Each row of a before or after table is a point. One or more steps were done to the points. Then noise was added and the rows were shuffled. The steps act on columns, c1 being the first. What was done? A step turns or swaps two columns, mirrors them in a line or flattens them onto one, adds a multiple of one to another, or multiplies or shifts one. Angles are multiples of 10 degrees, from the lower column toward the higher: turns from -170 to 170, lines from 10 to 170 but not 90. Use the fewest steps. Two steps may share a column if one is a turn and the other turns, adds or multiplies; they go together, in the order done. Otherwise the lowest column goes first.
(in the rows, 128 means zero)

Before, 14 rows:
[[185 123]
 [128  99]
 [126  77]
 [121 157]
 [167 159]
 [155 102]
 [181 142]
 [141  81]
 [175 121]
 [177 158]
 [125 126]
 [166 153]
 [139  76]
 [178  82]]
After, 14 rows:
[[ 72 124]
 [ 81 128]
 [ 71 164]
 [ 78 104]
 [ 96 149]
 [121 180]
 [109 179]
 [142 101]
 [107 172]
 [ 93  96]
 [ 88  88]
 [130 130]
 [124 156]
 [ 95  92]]
Steps: turn c1 and c2 by -170 degrees

Before, 9 rows:
[[130 131 128 124]
 [ 47  96 121 153]
 [134  98 146 138]
 [156 113 161 113]
 [116  91  63 160]
 [119 110 163 129]
 [133 116 169 150]
 [ 66 106  94 176]
 [135 134 140 155]]
After:
[[106  98 166 135]
 [ 90 103 146 185]
 [119 140 139 164]
 [185  52  94 103]
 [112  68 141 154]
 [107  64  50 173]
 [ 92  93 132 166]
 [129 135 130 123]
 [139  85  59 166]]
Steps: turn c1 and c3 by 70 degrees; add -1 times c1 to c4; multiply c2 by 2

Before:
[[132 147 136 104 130 124]
 [133 140  96 143 182  86]
 [158 124 156 109 144 109]
 [150 131 167 143 134  74]
 [ 87 114  88  98  83 120]
 [122  90 142 125 158 117]
 [104 124 137 136 109 122]
 [ 98 136 100  98 118 121]
 [151 118 113 147  95 120]]
After (9 x 6):
[[108 110   5  68 186 137]
 [126 118 151 142 157 131]
 [126  91 244 152 103  87]
 [119 111 214  88  94 120]
 [155  94 169 123 118 142]
 [ 90 112  83 164 123 134]
 [132 122  44  65 161 117]
 [172 104  33 158  94  93]
 [122 134 155  77 123 107]]
Steps: turn c1 and c5 by -120 degrees; turn c2 and c6 by -50 degrees; multiply c3 by 3; multiply c4 by 2

Before:
[[122  93 110 129  90 141 133 127 119]
 [101 127 113 135  88 106 148 150 134]
 [128 107 137 186 112 146 130 120 154]
 [ 90  94 117 136 172 133 132 138 157]
 [172  96  98 162 100 116 126 141 142]
 [ 98 132 142 135 249 136 119 110 115]
 [ 99 173  29 139  94 148 133  98 133]
 [ 86 149  69 142 124 114 119  53 141]]
After:
[[109 120 121 137  86 101 115 123 147]
 [107 173 130 143  93 129 126  71 152]
 [104 151 127 143 125 103 139  52 162]
 [143 105 139 182 112 145 119 111 147]
 [115  94 123 126  93 135 126 101 129]
 [172  98 128 160 100 115 132 129 111]
 [ 98 128 133 134 249 141 130 192 139]
 [117  97 129 134 170 129 122 168 182]]
Steps: turn c1 and c9 by -40 degrees; flatten c3 and c6 onto the line at 80 degrees; add 0.7 times c5 to c8; multiply c7 by -1

Before (9 x 11):
[[123 122 116 166 195 135 124 160 131 140 168]
 [158  83 113 148  69 168 119  63 112 119 141]
 [132  89 118 156  64 131  75  73  94  84 114]
 [153 113 161 106 123 106 114 145  19 142 135]
 [153 110 104 145 179  92 112 156 124 177 138]
 [124 147 128 123 157 135  95 131 126 165 136]
 [153 140 131 130 112 116 154 135  33 129  90]
 [115  95 129 125 185 112 131 116 138 142 135]
 [120  72 152 195  65 151  92  55 125 133 118]]
After:
[[115 127  92 112 189  55 155 121 132 177 138]
 [107  93 177 103  84 208 150  82 141 120 136]
 [151  97 170  89  49 134 176  92 140  84 105]
 [134 131  94  93 190 142 129 134 134 140 169]
 [ 93 138 124  95 136 105 119 134 186 128  50]
 [138  96 139 135 179  97 119 123 125 141 139]
 [113  89 130 111 133  85 153 166 226 142  79]
 [149 147 125 131 143 142 155 129 135 165 133]
 [153  55 202  64  48 173 156 111 105 133 129]]
Steps: turn c1 and c7 by 150 degrees; add -0.7 times c1 to c5; add -0.7 times c3 to c2; turn c3 and c8 by 60 degrees; turn c4 and c9 by -160 degrees; turn c9 and c11 by -30 degrees; multiply c6 by 2
